Each point is reached from the start by the listed moves, each made once or not at all, plus a little noise. Is the number of moves made odd or even? Then give how often each move was made.

Moves:
(1): 52	-6	18
(2): 0	50	-3
Start: 12	23	-9
Points:
9	25	-8 => even (0, 0)
62	65	7 => even (1, 1)

Moves:
(1): 66	18	-5	-14	-9	2
(2): -18	41	-5	-3	-7	1
(3): -3	9	53	-15	20	-1
(4): 6	4	12	47	-12	-13
(5): -3	13	-12	20	49	-2
(6): 10	-5	8	11	-6	73
Start: -15	2	-10	-11	19	7
Points:
54	38	-18	43	47	-3 => odd (1, 0, 0, 1, 1, 0)
-11	23	40	7	86	73 => odd (0, 0, 1, 0, 1, 1)
-24	41	-5	-6	9	83 => even (0, 1, 0, 0, 0, 1)
36	78	-18	40	43	-4 => even (1, 1, 0, 1, 1, 0)

Moves:
(1): 48	8	-2	-5	1	-3	-5	1	-2	-1	2	-7	1	-5
(2): -15	65	6	-1	0	-3	-8	-2	-3	-5	5	-9	6	-5
(3): -3	-4	70	-1	3	-7	2	4	-6	-9	-1	-16	-10	2
(4): -1	-5	3	53	-1	-9	7	-7	12	4	9	-3	12	1
(5): -8	-2	-9	-4	50	1	11	0	-9	4	12	2	-2	-19
(6): 8	9	7	18	6	77	-2	-5	-12	-16	-3	-14	11	-7
(7): 9	8	-5	-17	-7	1	77	-12	-2	-1	-4	2	9	0
(8): -5	-3	-2	3	-1	-8	4	62	16	-9	-2	-10	14	-2
(9): 5	4	0	-10	10	10	0	-13	50	-1	-4	3	0	6
(10): 2	5	7	6	-1	13	3	12	6	51	7	9	-10	5
(11): -2	0	-1	-9	-7	7	1	-10	4	-11	56	3	-6	-6
Start: -27	-17	-17	-5	-19	-6	-2	-27	-6	17	10	-10	-16	-20
Points:
24	-11	53	33	-24	-18	84	34	17	54	21	-33	2	-18 => even (1, 0, 1, 1, 0, 0, 1, 1, 0, 1, 0)
24	-5	-12	11	-14	59	-6	31	-3	-10	8	-40	11	-34 => odd (1, 0, 0, 0, 0, 1, 0, 1, 0, 0, 0)
-38	52	60	19	-22	0	84	6	72	34	77	-29	0	-20 => even (0, 1, 1, 1, 0, 0, 1, 1, 1, 1, 1)
28	-6	-10	54	-6	61	2	11	58	-8	13	-39	20	-27 => odd (1, 0, 0, 1, 0, 1, 0, 1, 1, 0, 0)
-1	52	-13	25	30	3	11	19	70	49	95	-21	-3	-45 => even (1, 1, 0, 1, 1, 0, 0, 1, 1, 1, 1)

Moves:
(1): 22	3	14	2	-6	11	-12	3	16	-11	-5	14	2	5	6	-1	-5	-5	9	7
(2): -5	22	12	-9	-5	2	-2	-10	2	2	-6	8	9	6	3	-3	-2	16	5	6
(3): -2	-7	20	5	3	-14	7	-2	15	6	-2	-14	4	-9	-1	5	-3	6	2	-14
(4): -4	-1	-6	26	-9	3	3	8	1	-3	13	-7	-9	-10	9	-9	-6	19	-10	28
(5): 13	19	-2	-6	31	0	-1	14	-6	-17	5	3	8	-8	5	1	-9	16	0	-20
(6): 5	-19	1	3	-8	26	-8	4	-10	9	25	-27	25	25	21	10	13	-4	12	9
(7): 6	1	3	-6	5	-2	24	12	-3	11	0	4	-3	1	5	-8	-1	-7	4	8
(8): 6	10	5	-6	-10	-3	-5	18	-1	10	-6	-14	-4	-8	-9	-1	15	-5	-5	6
(9): -10	1	-13	-13	2	10	12	1	33	-4	-6	-9	-2	-14	3	1	4	-6	0	8
(10): 14	-2	-8	2	12	-11	-11	-13	-7	7	-17	-7	9	1	-1	1	-22	5	11	10
(11): 11	5	-8	-11	-1	-13	-10	-4	9	16	27	4	-12	1	-2	0	0	4	-1	0
(12): -15	-3	7	-14	3	3	-12	19	7	8	2	20	4	-1	0	7	-7	-6	1	-4
(13): 9	-2	-10	5	-4	-6	3	0	3	-2	-4	6	30	-9	-10	-4	8	-2	-7	6
(14): -7	-1	0	-1	4	-14	4	13	8	4	-5	-2	-3	19	2	-5	0	0	-13	-1
(15): -12	0	-4	7	-11	-21	-8	-3	-5	-8	1	-2	-2	-11	33	-9	12	-7	7	-5
(16): 3	0	-13	0	-5	-16	12	12	-3	1	-5	3	-9	7	1	29	2	9	-2	1
(17): 0	3	-5	14	26	4	0	-10	1	15	-7	4	-6	-9	12	9	22	4	-8	1
(18): -4	-16	-7	-14	-13	4	-6	17	-1	4	-5	6	-9	5	4	-18	12	23	8	-10
Start: -10	15	29	-36	12	4	25	2	-19	21	-19	7	10	-4	-9	-4	-20	12	15	39
Points:
-2	16	43	-36	-2	27	14	28	32	-6	7	-18	38	-13	78	-30	-3	72	52	47 => odd (1, 1, 1, 1, 1, 1, 0, 0, 1, 0, 0, 0, 0, 0, 1, 0, 0, 1)
33	45	17	-48	25	-31	33	95	14	43	4	39	17	-6	-5	6	-25	30	-10	68 => even (1, 0, 0, 1, 1, 0, 1, 1, 0, 0, 1, 1, 1, 1, 0, 1, 0, 0)
0	31	-4	-55	11	-19	36	-8	3	22	-58	7	50	-11	-21	19	-33	37	23	66 => odd (0, 1, 0, 0, 0, 0, 0, 0, 1, 1, 0, 0, 1, 0, 0, 1, 0, 0)
16	-7	1	-45	-14	14	37	53	10	49	-41	-2	39	-13	51	0	61	13	36	70 => even (1, 0, 0, 0, 0, 1, 1, 1, 1, 0, 0, 0, 1, 0, 1, 1, 1, 1)
